Rows are points. Examples show where two turns around zero, p and q, send a point. Write where each new point lands after one turn and then the other. Backwards means that the second turn is done in reverse. Each puzzle has new turns, and all numbers are rounded.
In the rows, 128 means zero.

Turn p:
[ 94 104  86] -> [ 94 158 166]
[117 138  98] -> [ 99 122 143]
[120 153 170] -> [134 128  79]
[181 117 157] -> [185 104 125]
Turn q:
[115 168  95] -> [ 79 150 129]
[163 173 102] -> [109 187 122]
[135  88 135] -> [157 106 109]
[ 82  92 149] -> [132  67 139]
[145 119 159] -> [162 130 142]
Where do these land?
p, then q: [147  93 167] -> [146 180 118]
q, then p: [122 182 135] -> [117 138  75]
q, then p backwards: [112  68 121] -> [167 171 152]
q, then p: [162 141 149] -> [137  93 107]
p, then q: [ 89 143  80] -> [101  84 165]
q, then p backwards: [136 141 115] -> [108 125 131]

Turn p:
[171 115 106 155] -> [170 116 140  93]
[ 88 110 148 124] -> [114 147  93 152]
[180 111 130 109] -> [153  76 134 123]
[185 143 139 133] -> [162  98 167 131]
[ 73 136 134 153] -> [111 184 113 138]
[ 72 154 110  94] -> [ 58 147 123 129]
Turn q:
[117 107 149 129] -> [121 109 152 124]
[150 119 120  90] -> [172 121 124 120]
[154 166 156 131] -> [131 117 109 177]
[172 141 136 150] -> [122 103  87 146]
[ 47 107  79 140] -> [ 94 189 168  72]
Where do these land?
q, then p: [148 119 121  92] -> [149  94 140 119]
p, then q backwards: [116 166 177 159] -> [ 94 178 146  97]
p, then q: [ 99 167 115 143] -> [121 149 148 171]
q, then p: [ 80 139 147 154] -> [115 171 124 166]
p, then q: [147  83  96  92] -> [161 129 142  70]
q, then p backwards: [178  92 112 129] -> [153  76 103 117]

Turn p:
[152  91 142 123 112 148] -> [148  93 147 146 150 122]
[ 56 132 113 137 105 144] -> [100 123 133  86  95  77]
[146 130 108 144 112  31] -> [164 134 124  85  91 206]
[135 138 146 113 112 132] -> [124 120 136 153 113 130]
[131 134 149 144 166 149] -> [ 96 140 124 138 165 129]
[132 150 108 132 125 174] -> [131 159 142 144 136  88]
[133 138 131 123 140 143] -> [121 138 123 143 137 121]
[139 110 127 108 152 102] -> [141 115  94 128 138 152]
Turn q:
[153 131 134 107 130 154] -> [108 144 111 139 125 155]
[148 128 154 133 125  88] -> [142 103 115  89 130 142]
[130 159 128 136 127 147] -> [127 146 105 138 146 117]
[115 118 171 140 151 109] -> [115 118 123  82 109 107]
[112 104  55 155 107 181] -> [142 130 148 222 113 106]
[126 128 121 105 154  70] -> [158 136 161  81 127 146]
[111 128 132 120 102 147] -> [104 119 134 146 146 121]
Where do these land?
p, then q backwards: [117 128 116 155 124 147] -> [ 97 138 133 120 139 118]
q, then p: [123 104 154  66 139  95] -> [ 92  92 113 171 117  89]
p, then q: [130 132 128 165 147 108] -> [101 165 129 129 136 128]
p, then q backwards: [115 119 117 131 113 114] -> [130 117 137 135 140 108]
p, then q: [144 145 113  52 121 112] -> [177  94 107 181 133 135]
p, then q: [113 151 110 153 107 125] -> [110 125 123 111 166 138]
p, then q: [148 104 118 132 114 103] -> [112 129 110 140 110 157]
p, then q backwards: [138 125 168 149 126 137] -> [113 114 125  97  99 133]
p, then q: [123 143 128 149 161 211] -> [167 151 139  60 130  86]

Turn p:
[129 141 167 118 135 115 164 164] -> [ 91 133 115 159  87 114 143 121]
[152  75  85  78 111 159 124 136] -> [189 166 147 160 149 118  98  95]
[147 151  68 140  75 131 156 164] -> [170 146 155 108  77 167 149  86]
[113 108 125 153 157 111 103 106] -> [109 107 132 122 176 142 127 140]
[ 77 144 100 129 114 145  73 160] -> [165  80 160 139 112 163 103 163]
[166  88 151 135  90 123 102 113] -> [149 181 123 135 159 129 154 160]
[114  87 107 158 154 106 149  67] -> [ 92 132 156  92 195 122 127 105]
[101 154 165  85 103 140 163 144] -> [111 140 137 141  64  89 108 141]
[160 161 145 117 171  94 157  96] -> [ 79 136  70 102 130 119 118 102]
[122 171 166 166 170 155  88 129] -> [125  60  84 121 132 118 151 168]
Turn q:
[157  59 154 123 161 128 142 143] -> [152 130 188  90 151 166 138 140]
[139  98 109 149  94 129  95 140] -> [110  89 125 113 164 113 127 153]
[101 130 134 100 172 112 107 142] -> [125 161 131  82 109 116 134 104]
[151 147 130 153 163 155 137 121] -> [125 133 114 130 111 179 105 132]
[125 139 128 157  73  46 100 142] -> [122  88 145 135 140  45  76 125]
[142  71 168 128 169 145 125  86] -> [164 176 150 101 164 169 125 159]
[165 159  76 129 137 156 161  85] -> [127 123  87 176 147 183 124  90]
[101 173 146  87  80 148 132 150] -> [ 92 140 126 169  90  89 170 136]
[ 70 176 105 126 103 134 152 143] -> [134 112  85 154  77  92 155 113]
Where do these land?
p, then q: [127 134  75  99 117 170 154 126] -> [109 161 146 154 180 122  96 135]
p, then q: [119 130 151 122 191 105 137 170] -> [177  99  83 101 141 118 129 154]
p, then q backwards: [150 134 153 140 117  85 135 161] -> [131 157 132 103 134 181 134 127]
p, then q: [133 128 153 207 101 104 131 115] -> [157 133 152 148  74 144 183 109]
q, then p: [136 107 100 113 128 129  44 126] -> [ 98  92 134 148 130 133  53 110]
q, then p: [159 107 133 100 209 117 131  85] -> [157  98  63  92 117  80  98 140]
p, then q: [136 103 150 111  94 123 135 144] -> [119 114 125 151  93 120 100 135]
p, then q: [155 136 148 109 112 196 130 102] -> [112 109 166 141 150 113  93  74]
p, then q: [ 88 118 116 187 124 109 140  99] -> [155 175 159 115 100 130 170 137]
p, then q: [ 78 183 100  92  88 142 142 152] -> [ 84 126 154 154 167  83 141 184]
